Each row of a before or after table is a point. The points were changed in one or more steps. Then noise was added and the rows were shuffled. The steps act on how far a point lies along the listed directions, d1 being the first. What was done? A step turns or swaps two directions, mirrors them in a line or flattens them onto one, adds a multiple of one to another, or multiplies one. Angles are multiples of 10 degrees, from the lower direction toward the higher: turns from -170 to 170, lines from 10 to 170 but not 90. Use the fewest steps. Two steps may share a direction if one is a turn and the other turns, adds or multiplies; they go together, in the order done. Otherwise the lowest direction goes first.

Directions:
(1): [-3.4 -0.8  4.3]
(2): [-4.1  2.6 -2.8]
(3): [1.6 4.8 2.2]
Before (14 x 3):
[[-2.3 -2.0  3.8]
 [ 5.6  0.6 -3.0]
 [ 5.2  2.4  0.0]
 [-0.8  4.6  3.1]
 [-3.1  0.1  2.7]
 [-0.6  1.7 -3.3]
 [-1.2 -1.4  4.6]
 [ 1.3 -0.3 -1.2]
 [ 2.4 -0.3 -7.3]
 [-2.2  3.7  1.1]
 [-1.6  2.8  3.6]
 [ 7.0  3.3 -0.8]
 [ 6.4  1.8 -1.2]
 [-4.8 -0.2 -3.1]]
After, 14 rows:
[[-2.1 -2.6  2.8]
 [-4.5 -1.3  1.3]
 [-0.8  1.7  5.3]
 [ 3.6  0.1  0.6]
 [ 2.8 -4.5  0.9]
 [ 6.3  1.6 -4.5]
 [ 0.8 -0.5  4.1]
 [ 1.0  0.7 -1.5]
 [ 1.0  7.6 -0.8]
 [ 1.0  6.8 -1.8]
 [-2.0  0.2  4.3]
 [-0.1  5.8 -0.3]
 [ 2.0  5.1 -3.1]
 [-3.8 -2.5  1.1]]
Steps: turn d1 and d3 by -30 degrees; multiply d2 by -1

Directions:
(1): [1.3 5.7 0.6 2.5]
(2): [ 0.4 -2.2  4.7  3.7]
(3): [ 1.8 -1.7 -4.2  4.1]
Before:
[[-1.8  0.4  7.9  1.3]
 [-0.6 -0.5  7.6  0.5]
 [ 1.7  3.4 -1.4  1.6]
 [-2.5  0.6  0.3 -3.9]
 [ 0.4  4.2 -1.6 -2.6]
 [ 3.0  1.0  1.3  3.4]
 [ 1.2  0.0 -0.7 -6.1]
 [ 1.4  4.8 -2.6  2.8]
 [ 0.2 -4.3  3.3 -2.6]
 [ 1.5  5.6  1.8  0.8]
 [-1.9 -3.5 -1.2 -6.2]
 [ 1.3 -0.6  6.3  5.0]]
After, 12 rows:
[[ 2.1  4.8  2.9  0.1]
 [ 0.9 -2.3  6.4  4.5]
 [ 0.2 -4.3 -1.1 -0.8]
 [-0.2  6.6 -1.7 -3.1]
 [-0.8 -5.9 -2.1 -0.3]
 [ 2.0  2.8 -0.7 -5.2]
 [-0.9 -2.2 -1.2 -4.4]
 [-1.8  0.1  8.0  1.3]
 [-2.2  2.4  0.2 -3.4]
 [-0.6 -5.1  2.3 -2.3]
 [ 1.9 -3.3  1.5  2.1]
 [-0.3  0.8  7.3  1.0]]
Steps: mirror d1 and d2 in the line at 80 degrees

Directions:
(1): [-1.3  2.0 -1.1  2.8 -4.7  4.9]
(2): [-6.8 -1.8 -2.3  1.6  1.4 -1.2]
(3): [-1.1 -2.6  6.2  2.1 -2.7 -1.7]
(4): [-3.3  2.2  2.2 -6.2 -1.3  1.0]
(5): [-0.9  6.5  1.5  2.6  1.3 -2.8]
(6): [-0.6 -0.1  3.0  1.1  5.2  4.9]
Before (11 x 6):
[[-4.1 -1.8 -3.6 -0.9 -7.7 -4.3]
 [-1.3  1.8 -5.4 -0.5  2.3  1.4]
 [ 1.8  4.4 -5.6 -2.6  1.2 -0.9]
 [ 2.8 -0.3  2.6  3.4  4.6 -1.9]
 [ 0.3 -0.4 -5.4 -2.9  2.9 -2.5]
 [-1.8  2.0  1.7  0.6  3.1 -0.7]
 [ 2.4  0.8  0.9  5.7  2.3 -1.4]
 [ 0.0  0.8 -6.0 -3.6  4.9  1.3]
 [-2.8 -3.4 -4.1  0.2 -6.9 -0.2]
 [-1.8 -3.4 -2.0 -0.2 -9.1 -2.8]
 [ 1.5  0.3 -0.9 -3.3  0.8  2.4]]
After (11 x 6):
[[-4.9  0.3 -3.6  2.3 -5.6 -2.5]
 [ 3.0  3.1 -5.5 -3.6  0.2 -0.1]
 [ 1.1  2.7  2.1 -0.1  2.7  0.1]
 [-3.8 -1.2 -1.9  1.4 -8.1 -4.3]
 [-0.2  3.8 -4.3 -0.3  2.3  0.9]
 [-0.2  1.5 -5.0 -2.0  3.4 -3.0]
 [-0.9 -1.0 -2.0 -2.9  1.2  2.3]
 [ 4.5 -2.1  2.6  2.5  3.9 -0.7]
 [-3.9  2.3 -2.6  0.3 -7.1 -5.6]
 [ 4.7 -0.4  1.2  4.6  1.4 -0.3]
 [-0.8  2.4 -5.8 -2.7  5.0  0.4]]
Steps: turn d2 and d5 by 60 degrees

Directions:
(1): [-5.3  4.9  1.3 -2.7  0.0 -4.4  0.3  1.2]
(2): [-0.1 -1.0  7.1  1.2 -0.5 -1.1 -0.2 -5.2]
(3): [-3.6 -1.7 -0.7 -1.6 -6.6  3.1  2.8 -1.0]
(4): [ 0.5  5.4 -2.0  5.9 -1.3  0.5  2.2 -2.5]
(5): [ 1.4  1.8  4.2 -0.4  1.5  3.2  5.2  4.3]
(6): [-2.5 -4.6 -1.0  3.4  1.8 -4.0  4.7  0.8]
Before, 12 rows:
[[ 1.1 -3.7 -2.0  1.6  5.7 -1.7  2.9  3.3]
 [ 5.6 -0.7  5.5 -0.8 -0.5  3.0 -1.1 -0.5]
 [ 5.6  2.8  4.3  2.3 -2.8  3.1 -3.8 -5.0]
 [-0.8  1.2 -2.1  0.6  2.3 -1.0  3.9  6.4]
 [ 4.5 -1.1  0.1 -1.1 -0.8  4.1 -3.6 -1.7]
 [ 4.5 -0.5  1.4  1.3 -1.6  3.0  1.1  0.8]
 [ 4.1 -3.2  3.4  3.4  0.6  2.7  4.3  0.2]
 [ 1.8 -2.3  1.2 -1.9  2.7  0.9  2.8  3.8]
 [-0.2 -5.4 -0.8  0.8  2.2 -1.4  1.8  1.7]
 [ 1.8 -3.6 -1.4  1.3  1.7  2.5  1.9  3.0]
 [ 7.6  0.4  4.9  1.6  3.0  4.9 -3.0 -1.4]
 [ 6.5 -0.6  0.0  2.8 -1.0  6.3 -2.0 -3.5]]
After, 12 rows:
[[ 6.3  2.1  2.1  3.4  0.1  0.4 -3.5 -4.1]
 [ 5.8 -0.3  0.2 -0.4  2.2  2.7 -4.7 -1.4]
 [ 1.4 -2.2 -4.7  4.5  5.3 -3.2  1.1  0.7]
 [ 7.2  1.6  7.3 -0.2  0.7  3.1 -3.5 -1.8]
 [-1.8  2.5 -5.3  3.2  0.1 -1.8  3.0  3.0]
 [ 1.2  1.0 -4.1  4.0  0.9 -1.9 -0.2 -2.3]
 [ 5.5  0.6  0.0  3.6  0.1  1.2 -0.6 -0.4]
 [ 5.3 -1.0  1.0  7.0  2.0 -0.2  1.6 -2.5]
 [ 2.8 -1.3 -4.0  4.6  2.7  0.0 -0.3  0.0]
 [ 8.8 -0.5  2.1  2.2  4.3  5.1 -3.1 -0.9]
 [ 0.0 -4.1 -2.9  3.4  2.4 -3.1  0.2 -0.5]
 [ 9.2  2.4  3.2  5.0  5.4  2.6 -5.6 -2.8]]
Steps: add 0.7 times d1 to d3; swap d4 and d5

Directions:
(1): [ 6.8  0.6 -1.1  1.5 -2.4 -2.0  4.9 -2.5  0.8  4.2  1.6]
(2): [ 2.9 -3.6 -1.7 -3.2  0.2 -5.4 -2.8 -4.0  0.0 -4.9 -0.4]
(3): [ 5.1 -4.7  1.0 -1.1 -1.4  5.4 -4.4  2.7  1.0  0.9  1.5]
Before, 14 rows:
[[ 9.7 -0.9 -0.2  2.1 -4.7 -2.2  3.1 -3.3 -0.4  4.2  1.6]
 [-4.2  6.9  0.7  3.1  2.3 -3.5  4.3  0.1 -1.6  3.7 -1.5]
 [ 1.7  0.8  0.4 -0.2 -1.9 -0.6  0.6 -1.6  0.9  1.6  0.5]
 [ 2.3  2.9 -0.1  1.1 -0.1 -3.8  5.8 -2.1 -1.2  3.5  0.0]
 [-5.4  5.6  0.6  1.1  2.1  0.6  3.9  1.4 -0.3  2.8  0.4]
 [-1.0 -1.8 -0.4  1.5 -0.7  3.6 -3.0  2.5 -0.5  0.6 -0.1]
 [-9.2  5.5 -0.4  0.9  4.1  1.4  0.1  4.6 -1.2 -1.4 -0.4]
 [ 5.8 -2.2 -2.2 -2.0 -1.9 -4.0  2.1 -3.0 -3.0  1.1  0.2]
 [ 0.2 -2.7 -1.6 -2.2  0.0 -3.9 -1.6 -1.4  0.8  0.5  0.8]
 [-4.9  5.0 -0.6  2.4  1.0 -4.2 10.0 -1.7 -0.7  3.4  0.8]
 [ 1.7 -3.7  2.6  0.7  0.1  9.4 -5.7  5.4  0.4  0.5  2.8]
 [ 0.1  4.7  0.7  6.4 -1.2  3.2  5.7 -0.7  0.9  9.0  0.6]
 [-4.5  5.2  2.2  4.3  0.7  4.9  3.4  2.2  0.9  1.8  0.3]
 [ 4.8 -2.9 -2.1  0.2 -3.0  3.2 -3.3  3.2  2.5  1.0  2.0]]
After, 14 rows:
[[-3.8 -2.7 -0.6 -3.7  0.8 -1.4 -4.3  0.8 -3.8 -4.1 -1.9]
 [-4.4 -1.4 -0.5 -1.0  1.0 -0.7 -2.5  1.7  0.0  1.3  0.6]
 [ 8.3 -3.5  1.2  1.2 -2.3  6.0 -1.9  2.6  1.0  3.0  4.1]
 [ 3.4 -3.8 -1.7 -1.3 -2.5  2.8 -4.9  2.9  2.1 -0.6  1.2]
 [ 6.3 -2.3 -2.4 -0.4 -1.3 -8.1  0.2 -8.6  0.8 -1.0  0.3]
 [ 0.7  4.1 -1.1  1.1  1.8 -8.7  3.3 -3.9 -1.1  0.8 -1.0]
 [-3.1  1.6 -2.5 -1.2  1.7 -9.2  6.0 -5.8 -0.3 -2.5  0.1]
 [ 0.0 -0.5  0.9 -1.6 -0.7 -0.9 -2.3 -1.5  0.5 -1.5 -0.3]
 [ 5.5  2.4 -1.0  2.3 -1.9 -3.1  5.0 -5.2  1.5  0.5  1.3]
 [ 2.9 -1.0 -1.1  2.0 -2.2  2.3 -0.1  1.0  0.1  2.9  1.0]
 [-1.1 -0.2 -0.3 -3.0  1.6 -6.4 -0.3 -2.8 -2.0 -4.2 -1.8]
 [ 2.3  3.5 -1.7 -0.3  0.2 -5.6  5.6 -3.9  0.3  1.6  1.5]
 [ 2.5  6.3 -1.9  3.0  0.5 -2.3  8.1 -0.1  0.4  5.0  2.3]
 [ 0.4 -4.5  0.1 -2.6 -0.9 -3.0 -7.7 -2.5 -2.1 -7.2 -1.3]]
Steps: turn d1 and d2 by 110 degrees

Directions:
(1): [ 1.1  5.5 -2.9  5.0  1.0  4.6 -3.5  1.6  0.2  0.5  2.7 -3.5]
(2): [ 2.0  1.3  4.6  3.5 -6.0 -2.7  2.9 -3.3  0.2  0.8  2.3 -3.8]
(3): [ 2.7  3.3  1.8 -6.8 -3.7  4.4  0.1  1.4 -3.6 -2.4 -0.8 -1.0]
(4): [ 4.0 -1.2  2.8  0.5 -1.1 -1.2 -2.1  6.7  6.1 -1.0 -2.4 -0.6]
(5): [ 0.0  1.0 -1.0 -3.1  3.6 -5.4  1.3  3.5 -2.5  2.3  1.5 -6.4]
(6): [ 6.0 -2.1 -4.0 -3.3 -0.2 -0.2 -3.0 -5.3  2.8  2.8  0.5 -1.6]
Before:
[[ 1.5  0.3  4.2  2.2 -1.3 -3.3  2.6 -0.5 -0.8 -0.6 -0.2  0.5]
 [ 5.3  1.8 -2.9 -5.5 -4.2  5.2 -2.3 -5.6 -0.9  0.2  1.0  1.9]
 [ 1.7  5.2  5.6 -1.7 -6.7  4.7  2.4  1.6 -4.1 -1.6 -0.6 -0.8]
 [-4.4 -2.2 -0.8  2.0  5.4 -4.2  2.4  1.4  0.1  2.3 -0.8 -1.3]
 [ 0.3 -1.8  1.4  3.7  3.4 -8.5  1.0 -0.3  3.4  2.6  0.1 -3.4]
 [ 6.2  0.6 -4.4 -6.0 -1.9  0.8  1.3 -6.9 -5.2  0.4 -1.1 -4.6]
 [ 4.0  1.8  0.6 -4.0 -2.0  2.5 -2.3  1.6  1.2  0.8 -0.8 -3.9]
 [ 2.7 -0.9 -1.2 -6.2 -2.2  1.5 -3.1 -1.4 -0.7 -0.5 -0.3 -0.8]
 [-2.4 -0.6 -0.5  9.3  2.6 -6.0  0.5  1.1  3.1  1.3  0.6 -2.2]
 [ 0.6 -0.6  5.4  1.9 -5.1 -1.5  4.0  3.4  2.7 -2.4 -2.2  1.9]]
After:
[[-0.9 -3.0 -3.0 -1.2 -0.3 -1.8 -1.6 -6.2 -0.6  1.8  1.7 -0.1]
 [ 1.0 -0.2  3.9 -2.9  0.6 -2.9  2.2  6.7  1.2  0.2 -2.6 -4.1]
 [ 3.8  4.6  2.1 -2.2 -1.6  1.5 -1.9  8.8  0.6 -3.2 -2.4 -3.8]
 [ 5.4  4.5  3.3 -4.1 -0.7 -1.8 -0.5  4.4  0.0 -0.4 -0.6 -7.3]
 [ 2.4  3.6  2.7  3.4 -1.4 -0.1  1.1  0.0 -1.8 -0.7  1.0 -1.2]
 [ 1.2 -2.7 -5.7  2.6  0.7  0.6 -2.3 -8.9  2.9  3.2  2.0  4.6]
 [-1.3  4.7  2.5  2.6 -5.5  3.6  4.1 -1.4 -3.3 -2.1  1.2  0.3]
 [-5.3  3.1 -1.9  7.9  1.3  2.4  1.6 -4.2 -4.1  2.3  2.4  1.7]
 [-1.4  0.7 -3.8 -2.3  2.1  1.5 -0.7 -4.6 -3.1  2.8  1.3 -2.1]
 [ 3.5 -3.2 -6.7  4.2  3.5 -5.1 -0.1 -6.5  1.4  3.7  0.0 -4.6]]
Steps: turn d1 and d2 by -60 degrees; turn d3 and d4 by -120 degrees; multiply d5 by 1.3

Directions:
(1): [ 0.7 -2.0 -1.5 -4.3  0.2  5.1  3.9 -3.4  0.8 -1.3  2.7  5.8 -4.3 -1.9]
(2): [-0.6 -1.9  2.0  1.3  6.1 -0.1 -3.0  0.2 -2.0 -3.3 -7.1  3.7 -2.9  0.1]
(3): [-0.7  0.0 -3.3  3.5 -0.6  2.1  2.2  1.7 -1.1  5.4 -1.5  1.7 -3.2  7.8]
(4): [-1.7  0.3 -9.7 -1.0 -1.2 -1.7 -1.7  0.1 -3.9 -4.5 -0.2  0.2  1.1  0.0]
Before:
[[  0.8   0.2   7.4   0.5   1.3  -3.5  -2.4  -1.0   2.9  -1.2   0.2  -1.0
    2.1  -5.4]
 [ -0.7  -1.6   5.0   0.3   5.7  -1.1  -4.3  -1.9  -1.9  -2.3  -6.4   3.6
    0.1  -1.9]
 [ -1.3  -0.7   1.1   0.1   5.5  -2.4  -5.5  -0.9  -2.6  -5.4  -7.2   1.2
   -2.3  -1.6]
 [  2.0   0.6   5.6   2.5   2.6  -0.6  -2.1   2.9   2.5   1.1  -2.2  -1.9
   -0.2   3.6]
 [ -0.4   0.2   6.4   2.7   1.6   3.9   1.7   1.6   2.2   3.1  -3.9   0.2
   -2.1   6.4]
 [  0.0   5.2  -0.4  -0.4  -8.4  -1.8   1.2   1.8   2.4   1.5  11.8  -9.3
   10.0  -0.9]
 [ -0.3  -1.1   1.9   0.9   0.5  -1.2   0.0   1.5   0.0  -3.8   0.9   0.7
   -3.8   0.8]
 [  1.0  -5.0   1.2   2.0   3.9   5.6   4.7   0.0  -1.0   3.2  -4.1   7.7
   -7.3   5.6]
 [  0.3   1.5   0.4   3.5  -2.0  -2.3  -2.2   2.1  -0.7   3.4  -0.5  -3.4
    1.7   0.8]
 [  0.5   3.5   2.1   3.7  -2.9  -0.8   1.7   3.7   0.5   6.5   1.6  -1.0
    0.7   5.5]
 [  0.0  -0.9   3.8   2.0   3.0   2.8  -1.7  -0.5   1.8   5.2  -1.0   2.3
   -5.9   4.3]
 [ -1.1   2.9  -9.9  -1.2 -10.1  -4.5   0.8   4.7  -0.5   4.3   6.8  -8.1
    9.3   2.6]]
After:
[[-0.4  0.7  0.2 -0.3 -0.1  3.1  4.6  0.8 -0.1  3.4  1.3  5.0 -4.1  4.1]
 [ 0.2  0.8  3.4  2.8 -1.8  4.1  3.3  1.7  2.4  2.5 -0.9 -1.1 -1.9  6.3]
 [ 0.6  1.8 -1.1 -2.9 -2.3 -1.1 -0.2 -1.1 -0.3 -1.3  3.5 -3.3  1.0 -1.6]
 [ 0.0  0.4  1.5  6.7 -0.8 -2.2  1.4  3.6 -0.3  7.3 -2.8 -3.1  1.4  8.8]
 [ 0.5 -1.3 -1.4 -1.4 -1.2  3.3  2.0 -1.8  0.3  1.7  3.1  3.5 -3.1 -1.7]
 [ 0.5 -0.1  1.8  1.0 -0.5 -2.5 -0.2  2.1 -0.1 -3.6  2.0 -1.1 -2.3  1.0]
 [-0.5 -2.0  1.5 -3.3  4.3  4.6  0.4 -3.0 -0.8 -6.8  2.0  5.2 -1.2 -3.3]
 [-1.5 -3.9 -6.7 -5.2  1.4  3.4  1.9  0.2 -2.4 -2.5 -0.8  7.0 -2.2 -0.2]
 [ 0.7 -0.4  4.8 -2.2  0.1 -0.8  0.1 -3.2  3.4 -1.4  3.0  0.8  0.7 -6.2]
 [-0.3  0.5  1.2  3.0  0.5  1.6 -2.3  0.4  2.4  5.8  0.3  0.1 -3.2  4.8]
 [ 1.8 -0.8  2.4 -1.9 -0.3  3.5  2.3 -0.3  3.2  0.0  2.7  0.1 -1.9  2.4]
 [-0.5  0.3  1.3 -2.0 -2.2 -1.4  0.1 -1.8  0.0  0.6  3.2  0.1  2.9 -1.9]]
Steps: multiply d2 by 0.4; turn d1 and d2 by 160 degrees; multiply d4 by 0.7
